Each row is a point. To make a cloud, some directions were put in groups of two or more. Within a group, all points are equally far from the middle, so they leave a hole (a ring in 2 directions, a hollow ball in 3). The other directions are filled evenly. Then the cloud was stretched, turned, moved and blurred a little. How many holes are there, and how many directions does each take, smallest first?
In the rows, zero is written as 128.

Cloud (15 x 2):
[[118  80]
 [ 77 135]
 [177 133]
 [ 80 143]
 [ 85 102]
 [ 76 124]
 [139  79]
 [ 90  96]
 [101  87]
 [150  81]
 [165 154]
 [151  83]
 [149 165]
 [145  81]
 [ 77 128]]
Holes: 1 (2)

Cloud (19 x 3):
[[136  76 104]
 [ 91  71 122]
 [106  55 125]
 [128 147 167]
 [141 170  84]
 [126  51 134]
 [128  80 171]
 [112 189 120]
 [113  76 172]
 [118  69 108]
 [115 192 118]
 [150 142 162]
 [100 175 134]
 [ 85  68 142]
 [112 133 171]
 [165 132 152]
 [100 175 131]
 [171 137  98]
 [ 81 131 122]]
Holes: 1 (3)

Cloud (29 x 4):
[[106 178  64  95]
 [111 196 124 143]
 [111 178 140  75]
 [149 113  20 182]
 [173  98  26 142]
 [ 84 143  58 139]
 [132  98 141 127]
 [127 113 113 223]
 [121 147  55 119]
 [122  88  88  98]
 [116 161 156 173]
 [130 105 102 107]
 [121 159 142  43]
 [132 113 117  91]
 [145 101 134 136]
 [121 114 114 150]
 [126 189 139 140]
 [143 131  49 152]
 [113 176 157 136]
 [154 178 123 148]
 [131 159 171  60]
 [139 153 117 135]
 [119 108 160 100]
 [141 118 146 156]
 [135 119 109 150]
 [116 109 121 124]
 [162 104 116 142]
 [116 161 199  78]
 [124 114 165 195]]
Holes: 0

Cloud (27 x 4):
[[119 156 203 133]
 [ 55 154 143 118]
 [ 73 103 200 100]
 [ 64 143 195 113]
 [ 83  90 150 166]
 [ 71 113 170  81]
 [119 138 140  83]
 [ 77  84 138 153]
 [165  95 148 151]
 [148  91 104 137]
 [105 167 195 144]
 [129 106 140  85]
 [ 81 160 120 102]
 [118 109 213 129]
 [ 67 146 153 164]
 [147 144 182 119]
 [138 180 129 151]
 [138 181 136 145]
 [163  97 121 152]
 [115  95 209 134]
 [ 75 114 143 172]
 [142 132  87 162]
 [139 167 102 159]
 [ 90 148 135  84]
 [118 156  86 143]
 [ 63 152 119 125]
 [144 140  90 165]]
Holes: 2 (2, 2)

Cloud (48 x 6):
[[175 200 154 104 126 107]
 [111  93 144 122 126 169]
 [145  84 106 118 163 141]
 [136 158 125 152 200 113]
 [172 124 153 116 159  70]
 [149 131 134 170  44 141]
 [152 182 107 114  91  86]
 [139 138 131 120  91 193]
 [110 101 145 132 124 179]
 [161 103 106 185  71 139]
 [168 150 106  82  86 158]
 [144 194 157 118 136 114]
 [142  94 188 124 113 155]
 [165 125  72 115  90 167]
 [193  94 126 122 105 113]
 [177 183 104  72 110 104]
 [145 135 153 109 156  70]
 [158 135 110 163 105 187]
 [136 183 120 127 182 119]
 [145 131 159 141 155  68]
 [169 191 124  77 161 126]
 [162 130 101 187  87 124]
 [167 156 125 113 221 106]
 [157 185 120 117 200 115]
 [176 128 149 129 176  68]
 [179 128 150 133  48 168]
 [206 159 125  95 103  94]
 [185 128 106 130 165  61]
 [177 150  81  85 111 152]
 [106 109 159 138 111 182]
 [176 143  78  92 106 156]
 [158 153 186 179 165 119]
 [149 140 116 156  88  77]
 [ 81  86 122 158  83 121]
 [134 155 159 101 170  90]
 [138 186 167 132 129 120]
 [122 145 178 149 147  98]
 [118 152  79 125  85  81]
 [137  97  75  95  81 133]
 [136  87 163 110 114 138]
 [175 110 149 132 176 168]
 [173 166 106  92 102  73]
 [171 134 150 178  59 163]
 [200 146 109 117 131 173]
 [103 125  64 147  65 128]
 [163 111 197 115 130 150]
 [146 119 124 132  33 160]
 [194 107 127 110 113  97]]
Holes: 3 (2, 2, 2)
